Each row of a before or after table is a point. One or more steps were done to the points. Then noise was added and the rows were shuffled. The steps act on how far a point lies along the listed directions, d1 being the first. Write out the steps. A step turns or swaps two directions, mirrors them in a line or flattens them onto one, adds a multiple of one to another, or multiplies one. Angles are multiples of 10 degrees, from the lower direction toward the higher: turns from -170 to 170, lines from 10 to 170 but not 90. Use the fewest steps. Two steps may share a direction if one is a turn and the other turns, adds or multiplies; they go together, in the order done. Otherwise the lowest direction goes first.
In the rows, zero is written as 128.

Directions:
(1): [116 190 113]
(2): [168 123  76]
Before, 12 rows:
[[149  73 119]
 [182  52  98]
 [151  47 143]
 [122  88 146]
 [125  95 150]
 [192 104  67]
 [116  94 124]
 [161  93  93]
 [119  58 133]
 [122 100 139]
 [ 94  97 165]
 [156 151  74]]
After (12 x 3):
[[110 115 161]
 [108 118 149]
 [ 70 123 168]
 [ 97 178 138]
 [107 218 127]
 [ 95 123 139]
 [106  82 156]
 [ 74 194 176]
 [100 115 161]
 [ 78 144 196]
 [134 180  91]
 [ 87 155 163]]
Steps: swap d1 and d2

Directions:
(1): [108  99  98 116 174  51 151 106]
(2): [125 139  64 142 132 177 164  71]
(3): [161  94 105  66  73 118  99 100]
Before (9 x 8):
[[101 155 145 160 181 113 170 139]
 [130 143 163 133 112 129 126 151]
 [128 149 160 155 147 150 125 157]
 [108 137 114 149 175 109 152 113]
 [110 142 123 146 169 120 137 126]
 [113 125 128 157 162 110 143 145]
 [154 127 128 105  82 180 118 114]
 [134 121 128 105  93 144 108 125]
 [119 154 157 152 136 159 131 161]]
After (9 x 8):
[[ 65 204 158 242 233 160 210 158]
 [150  90 120  68  74 106  93 115]
 [ 98 167 131 183 186 154 154 136]
 [175  77 102  33  51 115  92  85]
 [ 89 178 164 218 217 149 172 161]
 [ 99 166 122 178 180 151 157 126]
 [ 93 165 138 208 195 150 170 164]
 [106 161 163 169 161 122 150 157]
 [ 84 177 151 208 204 153 175 162]]
Steps: multiply d1 by 0; turn d2 and d3 by 30 degrees; multiply d3 by 3

Directions:
(1): [ 66 202 121 138 112 116 105 129 152 124 101 169 128 208]
(2): [ 95 126 147  89 211 173 117 162 124 102  79  75 102 141]
(3): [ 84 108 153 181 157 152 153 168  94  98 135 183 197 107]
(4): [110 101 189 202 103 105 176 110 138 118  88  96  75 140]
(5): [151 130 153 127 161  99 111 131 138 209  49 176 136  93]
Before (13 x 14):
[[100 146 122 108 158 145 106 139 132 130 126 144 141 138]
 [151 135 132 111  96 120 124 104 150 138 126 101  98 145]
 [106 146 135 134 134 129 120 148 122 143  89 149 135 145]
 [115 150 107 103 131 122 108 131 129 114 142 144 139 125]
 [111 131 125 167  80 101 143 100 140 106 147 108  97 166]
 [ 87 162 128 136 125 135 121 123 137 127 109 165 120 180]
 [134 118 110 125  95 122 159 108 121  89 161  85  96 129]
 [125 165  90 126  62 112 133 109 140  97 192 148 126 161]
 [139 118 124 135 103 112 148 127 132 107 152  91 110 129]
 [ 79 165 126 108 157 132  93 136 135 127  79 141 139 158]
 [146 109 107 155  52 115 157 114 133 102 181 117 129 148]
 [159 140 124 163  73 108 153  93 153 130 173 128 122 143]
 [122 135 121  89 163 142 111 141 134 118 110 123 108 141]]
After (13 x 14):
[[119 113 112  46 208 177  88 149 114 100 105  63 121 110]
 [170 126 103 172  51  81 150 112 115 163 193 249 208  69]
 [119 144 109 101 137 119 107 133 127 124 138 151 145 113]
 [166  97 112  90 155 156 122 126 113 140 147 124 131  92]
 [147 121 115  85 140 146 115 141 115 130 122  90 112 119]
 [156  77 134 189  94  97 159 114 108 138 163 167 165  77]
 [183 121 124 217  28  78 173  87 136 159 207 208 185  99]
 [119 118 147 172 116 102 157 144 122 127 127 150 148 115]
 [103 115 146 179 122 111 168 137 109 117 115 176 154 108]
 [120 110 142 156 105 145 149 131 119  98 162 134 157 126]
 [167 102 127 219  27  69 165 107 123 170 163 228 194 102]
 [ 95 128 134  73 214 178 110 168 124  86  95  93 105 148]
 [114 136 119  74 184 157  99 143 132 128 115 109 120 130]]
Steps: mirror d1 and d4 in the line at 110 degrees; multiply d2 by 2.5; turn d3 and d5 by 130 degrees

Directions:
(1): [102 153 103 147 100 141 134 178  45  72 124 123 146 132 180  96  81 148
 121  69 112 207  85 160  91 100 118 154  58 129  82 130]
(2): [135 182 135 151 142 140 121 132 138  88 102 109 175 157 101  69  33 186
 165 110 153 145 186 130 150 160 139  93 226 147 121 116]
(3): [151  87  42 146 187 174 180 137  78 160 130  98 161 127 108 147 140 101
 188 129 138  97 108 127  69 157 114  60 135 119  81  68]
Before:
[[140 139 108 151 185 146 138 118 139 110 109  74 168 158  85 116  50 157
  188 128 148 106 183 138 120 178 103  60 226 128 121 121]
 [171 146 121 153 171 148 132 117 151 136  81 104 165 139  81 112 100 154
  170 136 150  88 195 110 143 155 135  95 241 150 118  75]
 [124 137 113 139  99 139 108 151  86 104 114 135 124 111 151 115 102 141
  132  72 106 172 120 130 118 100 137 165  88 123 111 165]
 [117 155 239 101  87  61  63 107 249 130 136 152  62 131 124 120 133 127
   62 167 150 122 161 128 212  96 144 199 150 129 194 213]
 [127  98 218 100  97  75  75  65 213 147 157 158  71 108 105 145 206 100
   80 184 124  89 160 101 204 117 138 187 151 113 212 206]
 [115 123 208  90  98  92  81 105 212 140 116 160  94 139  99 136 163 140
   83 186 113  95 164 109 184 131 116 171 151 146 201 181]
 [132 131 123 129 146 124 130 142 114 129 124 111 141 118 137 111 102 108
  115 120 110 131 111 118  95 117 128 120 118 142 122 135]
 [153 114  80 154 160 168 155 124  96 161 125  95 178 146  98 138 113 142
  182 129 157 101 146 115 101 160 128  72 192 144  98  73]
 [104 126  89 128 123 119 149 142 105 137 142 125 112 126 171 152 166 135
  138 129 134 146 102 121 130 105 124 121  99 115  85 126]
 [144 133  53 164 184 181 164 122  78 137 123  96 187 128  82 130  83 176
  182 123 130 116 151 119 105 195 140  44 211 133  85  65]]
After:
[[ 84 160 189 112  64 103  82 160 126  68 108 155 116 149 153  91  98 172
   75 119 100 189 125 146 152 100 107 202  84 149 154 186]
 [137 122 123 127 159 125 132 134 125 144 124 109 141 117 126 119 111 103
  121 129 114 114 116 113  96 123 129 107 131 141 126 129]
 [ 84 184 180 134  62  90  83 179 118  55 130 136 101 137 190  77  62 156
   71  83 131 229 101 174 145  67 127 216  57 130 116 199]
 [143 110  66 144 141 165 137 146  74 132 116 120 142 108 127 131 115 125
  171  83 117 136 119 123  91 124 131 120 110 115  92 129]
 [150 133 173 125 125 112 103 108 175 145  98 137 112 116 114 140 162 127
  108 148 126  96 168 105 165 112 136 165 167 141 155 122]
 [152 105 143 126 135 129 126  89 168 188 136 121 131 132  93 166 169 127
  135 168 152  69 160  96 149 141 137 113 188 141 154 114]
 [129 111 150 117 148 112 117 100 177 142 132 106 107 133 107 162 133 119
  131 157 126  88 156 130 139 144 103 117 162 116 160 163]
 [ 92 165 207 130  54  86  67 131 121  50 140 149 106 123 165  76 100 156
   74  98 111 208 130 144 178  88 133 221  96 126 158 214]
 [117 129  89 130 142 123 148 128 125 147 133 116 122 136 147 147 156 142
  155 141 145 122 128 111 139 124 129  97 143 121  91 114]
 [146 104 118 124 158 135 130  77 162 183 140 129 124 105  73 180 172 141
  124 179 119  66 156  93 152 178 151  91 192 127 152 109]]
Steps: turn d1 and d3 by 70 degrees; multiply d2 by 0
